Each point is reached from the start by the listed moves, each made 0, 1 or 2 times, or once backwards (-1), plus a little noise. Is the number of moves made odd or even? Then give how often each move was made.

Moves:
(1): [40 10 20]
(2): [-20  32  15]
Start: [  7   7 -13]
Points:
[47 18  7] => odd (1, 0)
[67 62 43] => odd (2, 1)
[-73  60  -4] => odd (-1, 2)
[-10  38   3] => odd (0, 1)

Moves:
(1): [31 24 -3 25]
(2): [-22  53  -4   5]
(3): [11  0 36 -9]
Start: [ -9 -10 -10   9]
Points:
[-13  -9  -9  12] => even (0, 0, 0)
[-25  95  53   3] => even (0, 2, 2)
[ 41 -41  -8  28] => even (1, -1, 0)
[ 62 -39  66  12] => even (1, -1, 2)

Moves:
(1): [ 29 -19   9  -1  -2  13]
(2): [ 22  30  -6   5  15 -12]
(3): [-7 12 39 17 10 18]
(4): [-12 -11  -9  31  14   0]
(5): [-13  -7   5 -30  36   5]
(6): [ -1  13 -17   0   0  34]
Start: [ 3  3 -2 -9  2  0]
Points:
[63  0 39 41 40 29] => odd (2, 1, 1, 1, 0, 0)
[ -9  46 -31  23 -32  19] => odd (-1, 0, 0, 0, -1, 1)
[ 56 -11 -17 -12  -6  95] => even (2, 0, 0, 0, 0, 2)
[  7  32 -84 -22  57  45] => even (0, 1, -1, 1, 1, 2)

Moves:
(1): [31  1 20 -5  7 -7 14 10 -8]
(2): [ 0 40  8 10  1 22  9 12 -5]
(3): [ -6 -10  20   5   2   3   2   5   0]
(4): [ 14  -5 -11  34   3   1  -2 -13 -10]
(5): [-5  4 -1 -9 25 -1  3 -8  4]
(6): [  9 -14  -7 -13   7  34   9  -2  11]
(7): [-21  -2   2   2  -8  -3  32  -4  -4]
(8): [-2 -3 -9  8  6  2  5 22  5]
Start: [-12   2   9 -11   3   4  -1   2  29]
Points:
[ 49 -25  78  52  13  -6  55 -21 -17] => even (2, 0, 2, 2, 0, 0, 1, -1)
[-26 -36 -70  24 -12  78  36  18  50] => odd (-1, 0, -1, 1, -1, 2, 1, 2)
[-95  84  23  54  29  16  65 -12   6] => even (-1, 2, 1, 1, 2, -1, 2, 0)
[-21 -53 -61 -77  48  59 -25  24  91] => even (-1, -1, -1, -1, 1, 2, -1, 2)
[ 15  54  29 -37 -18  16  18  39  22] => odd (1, 1, -1, -1, -1, 0, 0, 0)

Moves:
(1): [25 -7 -3 12  1  3  0 -2 -1]
(2): [ 0 26 -9 -6  5 17 -5 -5 18]
(3): [  0   0  24   1   3   5 -16  -3   7]
(4): [ -5   1   1  20  -7   7  -1   1 -15]
(5): [-7  0 -3  0 29  5 -3 -4  5]
(6): [ -5 -20 -12  -9  -4  23  -6   6   5]
(7): [ 0 -3 12 11 -5  7 24 20  6]
(8): [  1   9  -7   3   3  -6 -16  26   3]
(9): [-8  0 -8  7  2 -4 -5 -8 20]
Start: [  5   9   0  -9   0  -2 -16  -2 -20]
Points:
[ 38  20 -21  51  45  50  18  13 -44] => even (2, 1, -1, 2, 2, 0, 1, 0, -1)
[ 23  50   1  -3   9  50 -54 -60  -2] => odd (1, 2, 1, 1, 0, 0, -1, -1, 0)
[  5 -29   5 -18 -22 -13 -52  24  11] => odd (0, -1, 1, -1, -1, 1, 0, 1, 1)
[-58  95 -40  41  57  17 -10  13  33] => odd (-1, 2, -1, 2, 2, -1, 1, 1, 2)
[ 31  18  28  13  12  -1 -81  41  -3] => odd (1, 0, 2, 0, 0, 0, 0, 2, 0)

Moves:
(1): [ 19   2  12 -18  -2  -2 -11   0  -1  -3   4  -1  12  -1  10]
(2): [ 4  6 -9  0  0  4  1  6  5  7 -2  1  9  9 -4]
(3): [  1   8  10 -19  -1  -4  -6  -7   3  13  -6  -5 -14   6  -5]
(4): [ 8  1 11 10 -2 -2  3  0 -3  3 11  2 -6  4  2]
(5): [  0  -2   1  -1  16   3 -10   2   1   6   0   6  -1  -3  -6]
(6): [-1 -2 -3  6  5 22 -3  5 -5 -1 -6 -6 -2  8  8]
(7): [  8   0   9  -3   8  -1  13 -16 -12   5  -2   0   9  -6  -3]
(8): [ 1 -5  2  2  0  0  2 17 -6  7 -7 -7 -2 -5 -5]
(9): [ -4  -5   0   1   6 -11   8  -1   3   1   2  -5  -2   8   8]
(10): [  4  -9 -12   7  -4  -1  -4  -8  -4   9   5   0   0 -10  18]
(11): [-8  5  0 -2  2  4  8  0 -2 11 13  1 -1 -1  2]
(12): [-2  1 -4 -1 -6 10 -5  4  0  5 -4 20 -1 -2  3]
Start: [-10  -1   4  -2  -5  -8   4   6  13   7   1  -7  -1   9  12]
Points:
[ 46  10  17 -64   5 -50  -6 -49  21  53  17 -40  20  31  63] => odd (2, 2, 2, 0, 0, 0, 1, -1, 2, 2, 0, -1)
[-19  -3  48 -32   4 -56  23   5   5  30 -39 -30 -44   9 -39] => odd (-1, -1, 2, 0, 0, -1, 1, 2, 1, -1, -1, 0)
[  4 -24 -17 -25  -4 -27 -14 -12   5  52 -28  28  -4 -27  28] => even (0, 0, 1, -1, 1, -1, 1, 1, 1, 2, -1, 2)
[  6 -44   2  53 -23  19   6  50 -20  24  37 -38 -12   5  95] => odd (1, -1, -1, 2, -1, 2, -1, 2, 1, 2, 1, 0)

Moves:
(1): [14 -5  0  9 11 -3  6 -4 -2  4 -3 -3 -6 -1  6]
(2): [11 15  0  2 -1  8 -1 -2 -8  6  4  4  7  7 -6]
(3): [ 0 -7 22  6 -1 13  4  5  3 -8  4  4 -7 12 10]
(4): [ -5   7 -14  18   5 -12  -5  -3   2  -8  -4  10  -9  14  -7]
(5): [-10  -7  -4  -6  18  10  -3   0   9   1  -8  -1  10   6   4]
(6): [ -4 -12  -7   7 -13  17   7 -12  -2   2   5  -5   3  -9  -8]
(7): [ -7  10   2  -1  -7  -1  22 -13  -7   0   2  -6  -5  -3  -2]
(8): [ -6  13   1   8   5   1  13  24  -3  -4  15   1   3 -11  -2]
(9): [  0  10 -10  -8   2  -2 -10  -3  14   3  20  -4  -7   4   4]
(10): [  0  -6  12   0   7  -6 -14   1   8  25   3   9  -5   5   2]
(11): [  3  -9  -4  -5   9  -9   0  -9 -17  -5  14   4   1   2   3]
(12): [  5  -2   7  -4   1   1  10   4  11 -10  -1  23  -8   3 -11]
(13): [  2  -8   7   0  -8 -11  10   2   4  -5   3  -5  19   2 -10]
(14): [ 4 -6 -8 -4 -3  2 10  7 -8  4  1  1  2 10  3]
Start: [  4  32  19  -6  -6  15  10 -16 -23  -5 -16  -8   6   5   6]
Points:
[ 11  85  -6  35  11  20  27  30 -46 -25  78  30 -49  68  24] => even (0, 1, 2, 2, -1, 0, 0, 2, 2, 0, 1, 0, -1, 2)
[ 20   9  51  -4  27  70  95  34 -10 -54  -4  33  28  59   5] => odd (1, 1, 2, 0, 2, 0, 0, 1, 0, -1, 0, 2, 1, 2)
[ 15  15  32  31 -11  -5  83 -31 -62 -45  40  20 -12   9 -17] => odd (1, 0, 1, 1, -1, 1, 1, 1, 0, 0, 2, 1, 1, 0)
[ 46  69 -26  46  -4  30  95 -21 -78  -5  38  39 -29 -14 -42] => odd (2, 2, -1, 1, -1, 2, 1, 2, 0, 0, 1, 2, -1, 1)
[-30  86  12 -11 -10   4  79  11 -19 -52  76  42 -70  18  -1] => even (-1, -1, 1, 1, -1, 0, 2, 2, 2, 0, 1, 2, -1, 1)
[ 20  53  -5 -34  41 -47  11 -67  -3  52  17  23  -9  69  -4] => odd (1, 1, -1, 1, 1, -1, 2, -1, 2, 2, 1, 1, 1, 1)

Moves:
(1): [  8 -15   2  -4  -1  -7  -3   4   1   6  -6   0  -9   8 -12  11  12   3
   6  -2]
(2): [ 2 -8 -8  6  7  7  2 11 -3  6  2 -7  4 12 -1  4 -9 -5  0  2]
(3): [ -4   4  15   8  -4   1   7   5  14  -7  -9   0 -10   8   2   1   6  -3
 -10  13]
(4): [  2   6   6 -12   2  -4  -4   1  -6  -3   0   1   7  -4  -1   0   3   0
  -3   2]
(5): [ 13  -3   6  -3  -9 -11   4  -1   3  -2  -5  -5  -3  -9   7 -12   3  10
 -16  10]
(6): [  3   3  -5   8   8  -4  -3  -9   5  -6  -6   4   5 -13  14   1  -2  -2
   6  -5]
(7): [ -1   2  -4   9  12  -2  -1   2   0   3   5  -7 -13   4  -7   9   1   9
  -7  -3]
(8): [ -8 -14  -6   3  10   8   0  -3 -10 -13  17  -7  14   3   1  -1 -15  -7
   5  -2]
(9): [-12   3   2  -9  -9   4  12   2   9   7   1  13   5   4  15   8   3  -3
   8  -9]
(10): [ 12  -2  -7 -14  -5  -1   1   8  10  -3   3   5   7   3   8   5  -4   1
  -4  -7]
(11): [ -5  -1  -8  -6   1 -18  12   4  -2   4   3   0  12  20   3 -15   0  29
  17   0]
(12): [ 11  -2   2   2 -11   9  -9   2 -18   2   7 -13  -4  14  15  -3  11  -8
   3  -9]
(13): [  5  -8   4  -5   8  16  -2  21   3  -5  28   1   7   0  -6 -12  11  -7
  -5   6]
(14): [-13  13  -2  17  10 -12 -12  19  -3  22  13   8   2  -7  -9  -7  -4   1
 -11 -18]
(15): [-11   5  -4  -3  -2   5   2  -3  13 -14  12 -18   3  -8   4  17   8  14
   4  -9]
(16): [  0  -5 -12   0   0 -13   3  -4 -13   5  -5   6  -8  -5  -7  -8   1  -6
   6   4]
(17): [-10  12  -8  16   5   5  -4   7   8   5   7   6  10   5  14  -5   2  12
  -5   8]
(18): [-9  1  6 -1 -7 -6  7 -1  1  6 13  7  1 -2 -2  7  1 -3 11  1]
(19): [  2   8  12   0  -4  10  -2  11  -8 -11   2  -2  -2  -7  -2   4  20  10
   1  -2]
(20): [ -2  -6   0  -7  -6  -2  16  -6  -7  -1   3   3  14  10 -13  -4   0 -12
   0   8]
Start: [  2   5   8 -14 -12  11  -8  12  -4   3   1  -7   4   4   2  -7   3  -4
   0   5]
Points:
[ 35  20  -4  57   9  54 -58  65  41 -32   0 -75 -18   4  33  95  50  37
 -36 -53] => odd (2, 2, 1, -1, 0, 2, 1, 0, -1, 2, -1, 1, -1, 1, 2, -1, 1, -1, 2, 0)
[-61   8 -47  15   4 -25  27  29  -2 -29  33 -15  51  29 -12   9 -10   8
  17 -42] => odd (0, 0, 2, -1, -1, 1, 0, 2, 0, 2, 1, 0, -1, 2, 2, 2, 0, -1, 1, 2)
[ 20 -20 -45 -19   5  12 -37  47  16  48  -5 -20  -2  17  -9  29 -26 -12
  17 -62] => odd (1, 2, -1, -1, -1, 0, -1, -1, 0, 1, 0, 0, 0, 1, 1, 0, -1, -1, -1, -1)
[ 49 -64  -1 -43 -22  -1   6  55 -47  21  68 -34   2  58 -61  14  44   7
  47 -15] => even (2, 1, -1, -1, 0, 0, 1, 0, -1, 1, 1, 1, 1, 0, 0, 0, -1, 2, 1, 1)

Moves:
(1): [17  1 -4  0  4 -1 -3 -1 -5  5 -3  5 -1 11  3  2  6  5 -7 -1  2  2 -2  2]
(2): [ 3 15 -4  4 -2  1  3  1  4  3  3  2 -1  3  3 -1  3 -1  1 -1 -1 -2  8 -5]
(3): [  1  -1  12  -1   3 -11 -10   4   7   4   2   6  -3  -1   7   4   0  -1
   1   0  -2  -1  -6  -6]
(4): [ 1 -6  1 18  6  0 -1 -4  6 -3  1  0  3  0  5 -7  1 -2 -4  2  5 -1  6  3]
(5): [-7  5 -1 -5  9  0 -1 -6  5 -3 -1 -5 -5  1 -6 -5  5 -1  2 -4 -1  5 -9  2]
(6): [ -1  -2   9   1  -1  14   0  -1   4   4  -1 -11  -1   7   1  -9  -6  -5
  -7  -5  -7  -2   1   3]
(7): [ 4 -2 12 -6  7  3 16  2  3 -2  4 -1  3 -4 -6  3  1  1  1  1  1  7  0  2]
(8): [-2  3 -4  3 12  2 -6 18 -5  1 -2  4  2  4  6  0  2  6  1  5  1 -8 -7 -3]
(9): [ 6 -4 -5 -7  1  0 -3  3  9  4  0 -5  3  4 -2  2  2  0  4  2  6 -2 -1  3]
(10): [-2  4  6  3 -6 -4 -1  4 -2 24 -9  7  5 -8 -3 -5 -1  0  1  2  3  3 -4  4]
(11): [-4 -1 -5 -2  1 -1 -6  2 -5  8 14  0 -4  2 -1 -2  3 -4 -9 -3  1 -2  5  3]
(12): [ 2 -2 -7  1 -4  4 -1  3  5 -3 -2 13 -2  1  0 -2  5 -6 -1  2 -4  3  0  3]
(13): [-1  4  0 -4  1  5 -3 -3 -1 -5  2  2 16 -3  4 -3  4 -1  2 -2  1  2 -3  1]
(14): [-9  0  4 -1 -5 -3  2  0 -1  3 -5  0  4 12 -3  2  5 -1 -6 10 -4  3  5 -3]
(15): [  0  -5  -8 -15   4  -2   9  -2   6   4 -11   0   2  -4  20   2  11  -3
   0  -9   1  -5   4  -4]
(16): [-3  2  1  3 -1  6 -1 -1  0  5  0  4 -2  1  2 13  3  1  1 -3  6 -3 -3  3]
(17): [ 3  0  4 -4 -2  3 -3  3  2 -6 -2 -1 -2 -3 -4 -1 12  5 -4 -2  6 -6 -3 -2]
(18): [-6 -3  3  0  3  0 -1 -3  4 -1  2  7 -3  0 -1 -6 -4 18  5 -7 -2  1  4  0]
(19): [ 3 -3  2  2  2  5 -1  1 -6 -3  5  0 -1  4  3 -2 10  0 17  0  1  1 -1  0]
(20): [-3  0  2 -6  7  3 -5 -9 -3  2  9 -2 -7 -1  1  0 -4  3  3 22  3 -6 -2  4]
(21): [-3 -1  4 -4 -1  0  2  0 -2  1 -1  4  1  4  0 -2 -4 -5  0 -3 15 -4 -3 -2]
(22): [-2  2  3 -1 -2  5 -1  4  0 -1  1 -6 -7 -3  9 -2 -1  1 -2  1  7 16  2 -2]
(23): [ 2  0  1 -5  8  5 -7  0 -2  0 -6  0  3 -3 -4  3 -2 -3  6  0  3  0 11 -2]
(24): [-6  3  9 -3  0 -3 -1  1  0 -5 -2 -2 -2  3  2  1 -2  2  4 -2  1  2  5 18]
Start: [-14  13   2   2  -2 -12   7   0   2   3  11   7  -3   2   0  -5  -3   2
   9   1  -1   1   9  21]
Points:
[-27  27  10 -35  55  36 -18 -42 -40  47  23 -29  -8  38  11 -37  20  -6
  20  20 -17  15  35  68] => even (2, 0, -1, 0, 2, 2, 0, 0, -1, 1, 2, -1, 1, 1, 1, 0, -1, 0, 2, 2, -1, 0, 2, 1)
[-17  10  29   0  30 -29  10  28  22  84  16 -15  -9  56  27 -51  53 -30
  -6  15  49  14  -4  25] => odd (1, 1, 1, 2, 2, 1, 1, 1, 2, 2, 2, -1, -1, 2, 1, -1, 0, -1, 2, 0, 2, 1, -1, 0)
[-50  15  21 -75  15   6 -50   3 -20 -31  19  -1 -32  11  33   0  46 -29
  12   8  33  15  23  39] => odd (0, -1, 1, -1, 1, 0, -1, 0, -1, -1, 2, 1, 1, 1, 1, 0, 2, -1, 1, 1, 1, 2, 2, 2)
[ 43  40   7 -89  51   9 -16  50  25  25   8  71   9  14  76  53  89  22
  46  28  71 -25  -2  20] => even (2, 2, 2, -1, -1, -1, 2, 2, 2, 0, 0, 2, 2, 0, 2, 2, 2, 0, 1, 2, 1, 1, 1, 1)
[-14  46  26  -1  25 -16  45  -4  52  -2 -17  42 -16  -7  13  11  55  48
 -10 -43  22  27   7 -19] => even (1, 2, 1, 1, 2, -1, 2, 0, -1, 0, -1, 0, 0, 1, 1, 2, 2, 2, -1, -1, 0, 1, 0, -1)
[-19 -27   4  -3  28 -39  33  -6  46   4  31  -4  -3   0  67 -23 -12  32
 -19 -21   5   5  46  10] => even (0, 0, 1, 2, -1, 0, 1, 0, 1, -1, 1, -1, 0, 0, 2, -1, -1, 2, -1, 0, 0, 1, -1, 0)
[ 27 -22  18  25  49 -53  14  29  53 -31  14   9   9  -5 -28   6 -10 -11
   4   7  24  -8 -31  -1] => even (0, -1, 2, 2, 1, -1, 2, 1, 2, -1, -1, 0, -1, -1, -1, -1, 0, -1, -1, -1, 1, -1, 0, -1)
[-43 -21  66 -13  20  15 -18 -29  46  13  36 -22 -47  26  53 -24  33 -20
  16 -18  62  15 -19  56] => odd (0, -1, 2, 2, 2, 2, 0, -1, 1, 0, 1, 0, 0, 0, 1, 2, 1, 0, 2, 1, 2, 2, -1, 1)
[ 41  27 -13 -30  11   7 -13  -7  23  32  30 -11  12  15  41 -30  23 -14
 -47  -5   2 -22 -16  10] => odd (2, 1, 1, 0, 0, 2, 0, 0, 1, 0, 1, 0, 2, -1, 1, -1, 1, -1, -1, 1, 0, 0, -1, -1)
[  2 -19  -3 -23  24   7   6 -11  18  24   5  26  33 -10  64  -2  30 -64
 -22 -43  58  44  36  10] => odd (1, -1, 1, 2, 0, 0, 1, -1, 0, 0, 2, 1, 2, 0, 2, 1, -1, -1, 0, -1, 2, 2, 2, -1)
[-60  45  71 -22  -7   9 -29  26   8  -3  20 -31 -42  71   3 -39  23  26
  31  -5  32  16 -17  34] => even (0, 1, 1, -1, 2, 2, -1, 1, 1, 0, 0, -1, 0, 2, -1, 0, 2, 1, 2, 0, 2, 2, -1, 2)
[-39  21   7 -20 -26   5   9  -6  11  68 -23 -14  54  22  21 -53  31 -42
   0 -41  12 -30  95  30] => even (-1, 2, -1, 1, -1, 2, -1, -1, 1, 2, 2, -1, 1, 2, 2, -1, 1, 0, 1, -1, 1, -1, 2, 1)
